Each row is a point. The window is the flat piece filled in between its corners: a triangle in 3 columns, a solid with four corners in 4, and so on. A path goes straight from each point to the next, and from the last back to the first. After which points does the path pass through the window?
In the rows, 128 means zero.

Window:
[[190 143 112]
 [105  97 180]
 [125 175 120]]
Path:
(1): [114 145  82]
(2): [137 147 100]
(3): [140 206 114]
(4): [178 151 131]
(5): [117  87 115]
(6): [135 132 123]
(7): [163 157 146]
(8): [123 113 204]
(9): [ 97  91 144]
(10): [196 153  58]
(11): [138 194 165]
(12): [117 141 191]
(13): [101 157 103]
(14): [151  91 113]
(15): [187 156 123]
(16): [149 164 138]
Through the window after points: 4, 6, 8, 14, 16

Window (4 x 4):
[[131 158 156 125]
 [119 125 155 152]
 [186 132 184 158]
 [103 153  83 129]]
Path:
(1): [162 127 116 117]
(2): [167 145 199 178]
(3): [ 85 182 133 139]
(4): [110 109  20 114]
(5): [159 115 172 119]
(6): [165 154 182 160]
(7): [113 152 169 179]
(8): [105 121 108 120]
Through the window after points: 1

Window, 4 rows:
[[104 119 114 138]
 [147  93 164  74]
 [117 130 144 169]
 [125 160  95 186]]
Path:
(1): [138  72 147 154]
(2): [136 112 127 172]
(3): [119 151 155 150]
(4): [111 129 144 130]
(5): [122  92 134 132]
(6): [149 140 110 249]
(7): [ 99 154 108 143]
(8): [ 90 122 120 104]
(9): [151 111 124 181]
(10): [150  85 158  88]
(11): [116 114 172  70]
(12): [123 123 146 108]
(13): [138  68 166 160]
(14): [132  93 144 111]
(15): [106 122 185 121]
(16): [113 128 143 114]
Through the window after points: 8

Window:
[[101 103  81 100 110 130]
 [150 158 133 143 125 155]
 [127 173 143 126 111  83]
 [ 95 141 129 146 158 123]
 [207 164 118 100 189 166]
 [ 65  42 119  62 112 160]]
Path:
(1): [ 79 202  94 137 148 169]
(2): [180 103 129 120 116  96]
(3): [118  96 123 103 132  88]
(4): [ 62 164 119 111 114 184]
(5): [ 71 178 176 105 139 139]
(6): [143  88  73 120 135 108]
(7): [112  46 126 108 110 140]
(8): [ 77 125 113  91 140 145]
Through the window after points: 7

Window, 6 rows:
[[165 129 135 174 170 117]
 [ 99  55 167  69 130 102]
 [ 71 153 117 139 156 139]
 [160  54  97  95 109 178]
 [158 163 159 156 172 145]
 [ 49 136 146 122  98 115]]
Path:
(1): [132  97 147 249  88 133]
(2): [107 122 169 154 180 116]
(3): [109 141 129  65  65 124]
(4): [166 107  99 106 141 131]
(5): [113  71 135 118 110 179]
(6): [127 100 152 135 157 201]
(7): [168 125 115 124 147 102]
(8): [103 137 112 128 116 113]
(9): [ 77 108 137 125 150 142]
(10): [ 51 103 192 140 152 151]
(11): [149 116 120 101 130 134]
(12): [140 156 110  94 197 134]
Through the window after points: 4

Window:
[[126 192 113 127  52  81 128 129]
 [ 66 157 146 168  99  49 125 136]
 [ 66  91 121 121 147 141 101  73]
 [123  78 164  75 148 157 116 165]
 [133 160  84 118 131 157 122 166]
 [144 138  47 137  72 104 156 114]
 [ 54 135 139 105 106 160 127 190]
 [131 155 136 139  88 114 195  93]]
Path:
(1): [ 66 128  60  71 113  94 131 106]
(2): [110 156 116 115 115 103 139 120]
(3): [171  77 105 150 104 196 150 137]
(4): [144 116 129 132  51 160  81 171]
(5): [ 73 121 116  94 169 123 133 138]
(6): [167 102 152  20 133 112 212 156]
(7): [ 61 109 123 178 124 160  46 123]
(8): [104 159 127 150  85 135 138 138]
(9): [ 71 143 110 106 109  90 161 135]
(10): [111 170  93 104 132 142 144 154]
(11): [151 116  97 151 106 160  84 164]
(12): [116 153 132 154 120 134 120 156]
Through the window after points: 6, 10, 12
